Each point is reached from the start by the listed moves, each made once or not at all, plus a little noise. Is the number of moves made odd or even? Then give how often each move was made.

Moves:
(1): -0.30	-0.56
(2): +0.59	-0.27
Start: -0.09	+0.30
Points:
-0.45	-0.24 => odd (1, 0)
+0.56	+0.03 => odd (0, 1)

Moves:
(1): +0.48	+0.20	+0.44	-0.61	-0.12	+0.41	+0.30	+0.48
(2): -0.18	+0.06	-0.06	-0.06	-0.11	+0.03	+0.34	-0.26
(3): -0.08	-0.32	+0.18	-0.15	+0.30	-0.07	+0.56	+0.05
(4): -0.31	+0.86	+0.18	+0.22	-0.41	+0.24	+0.23	-0.22
(5): +0.39	+0.23	-0.34	+0.17	+0.12	+0.02	-0.44	-0.02
(6): -0.35	-0.02	-0.22	+0.14	+0.05	+0.15	+0.29	-0.13
Start: +0.05	+0.05	-0.07	+0.05	-0.22	+0.12	+0.21	-0.25
Points:
+0.20	+0.92	+0.17	-0.12	-0.25	+0.90	+1.14	-0.04 => odd (1, 0, 1, 1, 1, 1)
+0.27	+0.00	+0.52	-0.75	-0.15	+0.51	+1.43	+0.01 => odd (1, 1, 1, 0, 0, 0)
-0.06	-0.28	+0.13	-0.11	+0.07	+0.07	+0.74	-0.19 => odd (0, 0, 1, 0, 0, 0)
+0.74	+0.51	-0.03	-0.44	-0.33	+0.56	+0.42	-0.05 => odd (1, 1, 0, 0, 1, 0)
